Each row is a point. To make a cloud, some directions were put in groups of two or more. Within a group, all points are equally far from the middle, so they leave a hole (a ring in 2 directions, a hollow ball in 3). The other directions are filled evenly. Then the cloud was stretched, turned, moved and blurred a little. How many holes are there, and how many directions does each take, smallest first?
In the rows, zero is written as 128.

Cloud:
[[186 103]
 [160 174]
 [180  89]
 [144  64]
 [100  73]
 [ 99  75]
 [170  79]
 [ 82 146]
 [ 83 145]
 [ 80 139]
 [167  75]
 [147  65]
 [ 83  94]
 [185 143]]
Holes: 1 (2)

Cloud, 19 rows:
[[130  76 112]
 [131 173 160]
 [ 69 100 196]
 [169  92 152]
 [162 199 105]
 [174 171  98]
 [154 197 119]
 [ 74  56 158]
 [108  51 137]
 [ 93 187 131]
 [150  96 105]
 [170 136 152]
 [159 145  58]
 [146 143 185]
 [129  46 147]
 [ 79 147 160]
 [ 76 104 103]
 [ 88 117 209]
 [ 63  89 180]]
Holes: 1 (2)

Cloud:
[[ 99  63 152  66]
 [161  54 100  92]
 [114  81 149  47]
 [201 130  86  93]
 [144 155 174  70]
 [116  99  91 160]
 [205 112 178 127]
 [151 146 195 110]
 [211 163 109 133]
 [136 179 155  83]
 [160  72 175 159]
 [227 118 149 119]
 [128  99  97 174]
 [ 89  76 151  60]
 [142 125 201 132]
 [133 116  74  97]
 [ 85  66 154  75]
 [152  62  99 158]
 [126 168 148  63]
 [223 118 142 158]
 [132  84  79 137]
 [212 110 142 172]
 [182  87 176 157]
 [ 78 125 166 153]
 [148 187 128  97]
 [211 133 127 174]
 [191  81 106  73]
 [151  70  78 116]
 [104 103  89 144]]
Holes: 2 (2, 2)

Cloud:
[[144 109 154 122 179  99 140  85]
 [140 146 168 165 124 168 155  53]
 [165 163 161 145 144 118 171  60]
 [108 105 123 129 117 173 151 157]
 [125  61 117 128 143  78 114  93]
 [141  74 147 168  89 176 169 154]
 [ 73 174 140 158  73 135 156 131]
 [150 163 160 175 129 147 193  86]
 [101 119 156 110 164 132 197 126]
 [190 178 106  96  83 133 112  81]
 [128 139 120 125 140 123 137 173]
 [139 104 143 112 150 154 185 124]
 [ 81 144 107 121 149 156 154 103]
 [190 123 138 162  97 180 116 127]
 [175 162 123 109 178 134 129 155]
 [146 159 114 141  93  81 130 160]
 [ 98 139 229 147 166 186 191  98]
 [100 104 153 196 151 130 249 103]
 [169 139 150 112 104 115 148 149]
 [146 104 166 167 139  91 155 132]
 [128 138 102  27 142 128 124 154]
 [146 172 170  98 109 170 141 160]
 [ 68 110 169 173 139 205 169 169]
 [187 143  77 107 112 107 132  69]
 [100 131 136 138 142 202 193 120]
 [117 178 132  96 103 137  75 175]
 [ 79 109 173 179 119 165 211 128]
 [118  89 132 137 133 133 188 108]
 [140 144 109 138  69 147 208 127]
 [133 133 172 154 162 148 113 157]
 [165 119 162 192  88 160 172  76]
 [168  67 162 124 136 101 153 115]
 [196 131 155 101 127 123 183 118]
 [215 120 117 110 101 137 152 111]
 [144 109  98 178 112  96 124 124]
 [146 128 193 102 125 105  85 102]
 [ 95 169  99 166 150 145 195 132]
 [131 113 160  82 116 163 113  80]
 [108 110 145 223 134 125 163 125]
 [129 156 148 113 134 111  80 162]
 [181 126 209 146 102 110 167 119]
 [125 132 100 121 117 121  87 164]
 [107 123 211 158 146 110 144 115]
 [101 119  83  77 111 151 131 110]
 [165 116 195 104 121 168 136 106]
 [158 111 177 171 129 127 162 152]
 [ 95 106 174 124 140 137 237 144]
 [193 163  85  96 109  99  50 131]
 [193 140 145 159  87 138 209 135]
 [ 77 121 143 162 126 171 104 150]
 [193 142 151 101 146 112 128 107]
 [ 79 135 170 178 135 184 182 201]
 [138 104 141 163 120 189 184  61]
 [ 85 162 137 129  77 134  93 172]
 [122 140 135 136 115 150 124 203]
 [ 79 139 126 200 152 172 235 128]
 [110 174 110 114  95 167 126 131]
 [132 101 149 168 204 168 142 112]
 [159 130 164 143  80  99 177 119]
 [129 119 117 148 132 103 102  69]
 [ 98 110 133 135 165 152 175 152]
 [143 190 121 142 126 180 125 133]
 [111 165 165 137 103 179 151 157]
 [138 161 110  72 161 130 114 175]
 [107  87 114 122 127 141 158 127]
 [103 145  97 132 109 126 160 118]
 [154 143  81 118 142 139  71 128]
 [118 161 107 127 133 124  79 106]
 [123 158 155 164 143 179 150 134]
 [100  88 110 133 122 118 135 109]
 [170 119 141 154 128 115 231 123]
 [133 120 174 147 176  73 170 112]
 [140 123 140 134 125  81  88 106]
 [144 171 140 139  97 108 102 130]
 [110  56 181 181 126 141 152 127]
 [184 185 129 164 125 132 155  99]]
Holes: 0
